Each row is a point. Before rounding, the points of a table are all equally far from one centre. They may lie mostly on one side of it. Write the centre, to within rounding.

Points (8 x 2):
[[ 66 -37]
 [ -9 -55]
 [ 33 -65]
 [-12  16]
 [-20 -41]
 [-24 -31]
 [-23 -37]
 [ 64 -40]]
Centre: [ 22 -18]

Points (13 x 8):
[[ 97  34 -28  39 -29 -40 -27  18]
 [ 40  11 -10  29 -38 -37   2  56]
 [ 43  13 -50  35  11  20   5   1]
 [ 64  48 -22  42 -39   3 -41 -16]
 [ 80  25 -18  36  10  -3  20  17]
 [ 86  35 -49   9  30 -18  -1   6]
 [ 60  29  56  27  -2 -23 -61 -22]
 [ 75 -39 -25  47  38   4 -30   6]
 [ 98   7 -41  19  23 -46 -42  42]
 [ 75 -30 -16  22  10  -4 -16  64]
 [ 80   7 -36  43 -51 -30 -18  18]
 [ 83  -5 -57  29   2 -13 -48 -38]
 [ 75 -39  12  34 -17  28 -38 -11]]
Centre: [ 48   3  -6   6   0 -21 -37   5]

Points (22 x 18):
[[ -51  -16   -4   36    8   59   -9   43  -34   25   51   28  -44  -41
    -2  -57   13  -18]
 [ -43  -18  -20   15   15   24  -15    1    1  -58    5   -2  -75 -105
   -64  -46   31  -35]
 [ -24    4  -41  -18  -28    9   27   55  -25   17    3   48  -38  -42
   -19  -17   13   20]
 [ -61  -35  -52   -3    6   34  -31  -22   24   27   -5  -46  -54  -65
   -66  -42  -19   53]
 [ -22  -24   -1   -6   24   63  -10  -89    2   -2   54   -4  -52  -36
   -20   37  -58  -19]
 [  28   44    0   24   21   27  -53  -67   -9   24  -23  -18  -52  -38
    43    2   25    1]
 [  10  -38  -49   28   16   46   -9  -32   14   22  -30    3  -92 -101
    -5    5   13   60]
 [  27   30  -19  -10   26   -4   -3  -27   79   -1  -13   29  -94    5
   -24  -36   31  -28]
 [  -6  -30  -33  -24    4   19    9   -6  -41   48  -19    5  -86  -80
   -36   15  -18  -55]
 [  34   30   16  -20   33   99  -19  -21  -18   32  -20  -15 -106  -10
   -54  -40    8   14]
 [  70  -54  -48   14   -9   54  -50   10    6  -27   -8  -36  -79  -17
    42   12    0    3]
 [  -5   19  -13  -22  -30   69  -75   16   32   57  -14   39  -69  -36
    30  -22   12   11]
 [  35    9  -24    9   -5   17  -31  -14   34   76   15   32   -4  -40
   -40  -72  -30   31]
 [  28  -41    9   33   55   -3  -54  -70    3   11  -19    8  -89  -88
     1  -39    2  -10]
 [ -33    1  -40   20  -10   43    0  -26   11    2   15   -5  -60  -93
   -15   12  -72   52]
 [ -26   -7  -45   13    3   21   -4   -2   31   29  -51   53  -88  -49
   -46  -64  -25   -6]
 [ -50  -23   -4   34   29   39   19  -19   21   29   23  -34  -95  -32
    -5   21  -11   54]
 [  -4  -55  -42  -15   72  -13    7   -1    1   48   17   12  -79  -27
   -68  -30  -18  -29]
 [  20  -77  -31  -38   28   36  -54  -20  -10  -20   -4    2  -55  -66
   -61   43  -46   48]
 [  38   28   -1   24   17   84  -63   -9   36  -25   26   43  -27  -65
   -40  -14  -72   10]
 [  63    1   -2  -12   16   43  -15  -65   38   14   83  -34  -94  -43
   -33   -6  -34   24]
 [ -15   -6  -48   -3   60   34  -66  -33   34   34    5  -31  -55  -62
     7  -23  -76   23]]
Centre: [ 10 -15 -11  -4  10  33 -33  -9  10  -2  15   0 -53 -35 -27 -15  -1   2]

Points (30 x 24):
[[ -84    2  -91   64  -10    3  -44   23   -4   51   14  -64   24  -33
    -9  -36    8   22  -21   -6    0  -31  -14  -53]
 [ -89  -36  -64   15   17  -36   -8  -13   24  -28  -38  -71   36  -22
    21   -8  -43   37    4   -5   31  -33  -41  -58]
 [ -84   11  -63    9   -5  -30  -28   17   36   17  -51  -81   26  -23
    19  -35   28   66   15    1   13   -1   46  -52]
 [ -71  -28  -72   43  -15  -47  -57   22   -8   24  -49  -84   24  -17
     6  -51  -36   34   -1   14   10  -31   35  -65]
 [ -91  -20  -19   21   30  -40  -32   63  -42    7  -28  -77    7   -9
    19  -43  -15   29   13   -9    3  -31  -25  -55]
 [ -71   12  -87   16  -29  -55   12  -11  -21  -21  -29  -89    4   26
    14    2  -11   60   35  -28   11  -31   14  -69]
 [-103   -2  -69  -32   -4   34   -2  -12   13   51  -38  -59   16  -45
    33  -21    4   67   13   -6  -17  -19   -7  -37]
 [ -74   -8  -48   -5  -34  -44   27  -50    6   20  -22 -106  -22   -8
    37  -24    5   59   33  -22  -26   -8  -33  -72]
 [ -66  -11  -55   23  -19  -56  -53    3    0  -26  -19  -75   67    1
     7  -28   -7   39   20   14   -7  -32   17    2]
 [ -63  -29  -99   24    5  -28   23  -63   -5   59  -34  -66   36  -34
    27  -55  -30   21    2  -15  -12  -43  -34  -56]
 [ -24    7  -96   46   36  -72   -8  -22   24   19  -58  -50   39   -8
   -12    5  -56   55   30  -10  -10  -45   25  -33]
 [ -64  -10 -108  -18    5    5   -8   -7   14   -1    7  -85   35    1
    21  -22  -43   34  -10  -10   15  -36  -33  -30]
 [ -24   -2  -88   12  -22  -96   -6   36    5   28  -58  -64   19   -5
     9  -50   -2   26  -26  -17  -37  -16   13  -54]
 [ -49  -23  -90   78   19  -63   11  -27   -1   40   -4  -44   27    7
    19  -48   -9  -14   -4  -10   61  -28   41  -73]
 [ -46   21  -52   27   20  -22  -19   65   19   54  -22  -56   26  -31
    -1  -35  -23   31   25   12  -20   -8   38  -59]
 [ -20  -30  -51  -10    8  -92  -44  -34    2   34  -59  -48    8  -36
    34  -25  -39   59   33   14   -4   32  -20  -31]
 [ -51   17  -97   34    8  -65  -35  -33    0    0  -27  -95   52   11
   -15  -13  -26   15   -1  -40   29    4   -9  -10]
 [ -99   -3   17   77   11  -59  -25   -2  -23    6  -58  -76    6  -17
    29  -23  -28   11   21  -38  -24  -40   21  -72]
 [ -82   18  -46   37    2    5  -23  -24   -4   36  -64 -102   57   -8
    -3    1  -24   39   12   -4   20  -24   43  -14]
 [ -65  -44  -78   -4  -22   -7  -14   16  -49   16  -12  -69   32    1
    -6   22    0   28    6  -10   41  -84  -14  -31]
 [ -41  -10  -42   48   30  -31    0   16   -7  -23  -51  -41   26  -44
   -13  -40    1   40   17   38   45    4  -28  -58]
 [ -62  -36  -71   49   33  -51  -45   -6   -3   -3  -61  -61   57   -1
    18  -51  -38    9   16    2   21  -81   26  -23]
 [ -33   12  -55  -18  -12    3    0   18   -5   49  -63  -63   28  -42
   -14  -15  -68   36   -9   27   30  -32   -1   22]
 [ -28  -26  -15   -2    3   -8   11  -29   67   -5    1  -82   32  -38
    33  -59   13   51  -14  -46   40  -16    7  -35]
 [ -51  -40  -56   40   31  -63  -21    7  -34   -1  -28  -70   20  -18
     0  -25  -46   29   64  -45    6  -32  -35  -40]
 [ -83   15  -64   32  -17  -39  -13   -4    6    7  -45  -43   13   47
    32  -41    9    3  -23   35  -51   -4  -41  -93]
 [ -64    2  -63   33   31  -21   -8    6  -17   77  -62  -17   27  -27
    13  -38  -25   33   74  -17   39    4  -15  -52]
 [ -37  -19  -66   24  -33    8  -12   20   -7   12  -12  -45   24  -71
    37  -23   -9   72   19  -18   -3   -3    0  -40]
 [ -90  -55  -63   18   45  -19   -1    0   30  -18   -7  -79   28  -11
    35  -17  -12   -9   23   13   17  -15  -14  -39]
 [ -35    1 -107  -11  -10  -53  -35  -67   28   38  -45  -91   26    9
    59  -59    6  -13    4   -4   23  -75    8  -56]]
Centre: [-35   5 -28   9   3 -21 -26 -36   7  23 -32 -14 -40   7   4 -21  -1   1
  -3 -18   6 -39   4 -23]

Points (27 x 24):
[[ -33  -33   18  -23  -28  -25  -23   23   42  -24   15   85  -32  -22
    16  -24   -9  -55  -16  -31    7  -28  -31  -64]
 [ -13   19   28   -8   -1  -22    0   23    6  -30    7   70  -14  -36
    66  -44    3  -30   33  -46   -2    0   -6  -70]
 [ -10  -37  -29  -35    1   13    8   18   23   18   -5   42  -37   -5
     7   -4   12  -52  -19  -21  -73    8  -63  -43]
 [ -39   14   -5   24   17  -41   28   18   37   18   23   36  -56  -31
    77    4   17  -28  -17  -39  -26   47  -13  -67]
 [ -57    1   31  -25  -24  -15  -35   35  -21   33   10   29  -12   -9
    17  -28   45  -45    9  -15    7    6  -31  -66]
 [ -64  -14   24   -6   -1  -68  -10   -4   22  -19  -28   59  -24  -34
    16  -46    0  -38   29  -50  -13   -3  -56  -44]
 [ -42  -10   -9  -11   18  -19  -44   22   -2  -21   -7   74  -25  -42
    42    3   42   10   55  -31  -11   40  -22  -36]
 [ -16   47   24   -3  -12    8  -28   14  -15   -1   36   54   -9   -5
    11   -8   11   -8  -21  -43  -37   15  -66  -75]
 [  20   19   18   34  -21  -11   18   -8   12    6   31   31   25  -21
    21    1    2  -59   23   37   16  -19  -53  -57]
 [ -43   19   43   46  -16  -26   30  -14   19   35   47  -13  -56  -44
    13   21   11  -32   17  -12   12   36  -64  -17]
 [ -14  -38  -29   55   -4  -10    4   30   37   24   28   43  -61  -60
    43    2   27  -61    6  -14   -8  -17  -32  -37]
 [  -2  -10    5   37   -7  -24   -4   15   13    2  -20   71  -42  -17
    37  -59    4  -54    2  -10   26    5  -23  -76]
 [   8   45    0   -5  -29  -23  -25   13   31  -45   29   34  -27  -39
    29  -27   -1  -44   29  -23  -54  -28  -47  -68]
 [ -30   -3   22   17   -2  -29    9   -2  -20    6  -14   32  -21  -27
    32    1   20  -51   35   -9    5   -4  -66 -121]
 [ -37  -16   39   47  -17   28   20   32  -21  -25   64   44  -46  -52
    13   13    1   -7   15   -7   -9    3  -23  -64]
 [ -21  -13    2   -2  -31    6   -4   21   -2   -9   24   73    8  -56
    20  -40   51  -44   -8  -41  -16    7  -36  -49]
 [ -16   40   45   22   24   12  -44   19   34  -11   -5   40  -13  -22
    44   -9   36  -42   -1   -8  -31    5  -47  -17]
 [ -50    8  -24   45   31  -34   -8   29   11  -12   19   42   14  -39
    67   -1   24  -16    0  -38  -22   35  -30  -65]
 [ -28   22   -5   29    1  -19   10   39   14   41    9   69  -68  -26
    18  -18   11  -80   24  -19  -31   15  -31  -43]
 [ -10   -2   14   -2  -18   41   12  -21  -15    5    2   67  -17  -14
    10  -45    6  -33   11  -36   -7    7  -48  -96]
 [ -37   -1  -33  -19   -2   14  -16  -22   29  -20  -19   54  -95   -1
    56    8   18  -14   -8   12   36   61  -34  -56]
 [ -23   31   25    7  -23    3   -2   10  -17  -28  -18   76  -33  -45
    72  -20   18  -22   41  -75   21   28  -25  -29]
 [ -24   21   -6   12  -29  -22   19  -28  -25  -11   29   69  -16  -79
    38    2   39  -48    4   -3    0   32  -63  -43]
 [ -43   43   13   -5  -52  -30    1    1   43   24   27   16  -16  -16
    25  -58   -2  -52   14   -1  -26    6   -7  -62]
 [ -36   12   32   20   10    5   -2   14  -21  -57   24   48  -39  -27
    44  -12   44  -49   29   18   12   44  -44  -53]
 [   0   -3  -14  -14    1  -17   12   -8   32  -54   31   78  -16  -50
    42  -24   14  -56   17  -28    8  -12  -67  -59]
 [ -18   16   -9   32  -46   -2   10    0  -20   42   20   50   -7  -29
    46   -1  -12   -8  -44    5  -14   29  -70  -20]]
Centre: [-33  11 -18   9 -21  -9  15  -3   9 -23  -7  17 -34  -3  11  21   8 -19
   8 -25   4  -6 -20 -25]

Points (31 x 24):
[[   0    4  -30   61   -6  -39  -16   35  -68   24  -44   -6  -50   -4
    13  -12    9   78   66   28  -62  -75  -27  -66]
 [   8    5  -52   52  -11    5  -78   47  -54  -37  -15   21   -8   21
     0    6   29   58   35   29  -33  -95  -16  -48]
 [  38  -12  -69   59  -42   -4   -5   17  -79   -5  -25  -25  -34  -12
     9   10   -4   48   88   17  -16  -94  -25  -64]
 [  21   24   -8   49  -32  -61   24   25  -74   -4  -25   18   18  -32
    -1  -28   -3   53   50   53  -31  -93  -32  -29]
 [ -14   25  -52   52  -48   -4  -25   21  -58  -36  -29  -15  -15   16
     8    4  -39   56   49   28  -82  -72   -7  -35]
 [  25   28  -57   62  -18   46   -7   35  -80    2  -23  -22  -21  -12
    11   18    6   48   42   19  -48  -78   14  -62]
 [  48    8  -31   55  -25   11  -23  -19  -68    0  -18    8  -29  -64
     5   18   -9   54   54   16  -57  -70   34  -33]
 [   7    4  -87   55  -26    0  -49   30    3  -17   -5   18  -40  -22
    -8    2   -3   30   53   12  -46  -83  -12  -38]
 [   2  -26  -42   85   -3  -19   21   -2  -65  -11  -38  -20  -20   32
    19   -6   20   75   47   13  -33 -109  -15  -34]
 [  15  -13  -39   68  -19  -35  -15   28  -51  -30   -4   14  -29  -42
    -3    8    1   63   22   23  -43  -66    8  -73]
 [  -5   28  -44   76  -38  -20    5    6  -52  -16  -60    5  -21  -47
   -12   44   40   28   26   26  -47  -60   -4  -48]
 [   5   45  -66   33  -34  -33  -30   -5  -48  -41  -12    9   -9  -44
   -21   40   -4   27   37    0  -49  -72   -9  -41]
 [  29    7  -51   61  -40    7  -17   29  -49  -29   -7    3   -3  -35
    24   12  -22   41   55    5  -58  -92   11  -63]
 [  45    0  -73   54    5   21  -16  -11  -61  -23  -22   -8  -35   -2
   -17   10  -42   52   46   30  -16  -71    2  -55]
 [  17    0  -64   44  -23  -18   -9   35  -92  -29  -22  -52  -34  -30
     5   19    4   65   68   31  -33  -64  -18   -6]
 [  60    0  -44   25  -32   -9  -29   -1  -82    3    2  -29   16   23
   -18    8   27   70   16   -5  -56  -71   21  -63]
 [  -8   26  -73   66  -11  -12   -7   29  -55    5  -13    8  -29  -23
    -5   -4   19   53   22   20  -59  -83    9  -34]
 [   2   18  -76   41  -23    0   -8    5  -83   -7  -12  -30    0   -8
   -11    1    8   53    5   -6  -44  -71  -41  -26]
 [  39   14  -74   46  -23   17   10   39  -49  -20  -28   20  -33  -24
    26  -27   21   50   48    7  -36  -63    7  -40]
 [   2   -8  -15   62  -28  -44   -6  -26  -33  -11  -29  -25  -12  -26
    -3   33  -27   29   14   15  -48 -105  -63  -45]
 [  38    3  -42   58  -54    4  -34   -8  -11    8    0  -29    4  -16
   -15    7   -2   65   53   38  -62  -97  -29  -53]
 [  46   47  -51   69  -19  -27  -61   16  -59   -5  -36  -15  -24  -16
    29   12  -24   15   30  -10  -40  -47  -17  -64]
 [  32    6  -13   45  -37   -3   -4   -9  -87  -40  -43   -9  -28  -49
   -13   13   20   49    8    9  -55  -90  -37  -37]
 [  12  -25  -46   47  -29  -24    0   20  -48  -43  -14  -16   -7  -41
   -38   28  -12   63   33  -12  -35 -107   -6  -59]
 [  58   18  -41   63  -29   -7  -14   -1  -16  -56  -30   28  -19   -6
     2   14    6   57   37   44  -30  -76  -22  -51]
 [   1  -12  -51   58  -25  -14   -8   51  -66  -33  -68  -29   -6  -16
     8   -6   30   51   42  -30  -13 -101  -12  -65]
 [   1  -15  -36   43  -33  -16  -22  -34  -67    9  -49    3  -26  -31
    11   19   34   39   22   45  -68  -86  -16  -20]
 [  42  -13  -60   39   -6  -44  -26  -14  -28  -11  -24  -32   -9  -48
   -57   11   10   40   68   32  -51  -75  -24  -59]
 [  25   23  -46   80  -61  -47   21   30  -68  -17  -14  -10  -24  -16
   -29    9   47   28   13   41  -18  -73   -9  -44]
 [  14    5  -87   55  -32  -17  -34   24  -35   19  -26    1    3   -9
     1  -28   14   51   79    0  -46  -92  -39  -30]
 [  16    7  -49   72  -35  -30    0   16  -52  -36  -24  -12   16  -26
   -19   20   20   55   56   17  -74  -53   -9  -70]]
Centre: [ 12   0  25  29 -17  -8 -17  16 -34   2 -22 -15 -16  19 -25   0  11   2
  64  -4 -11 -51   1 -14]
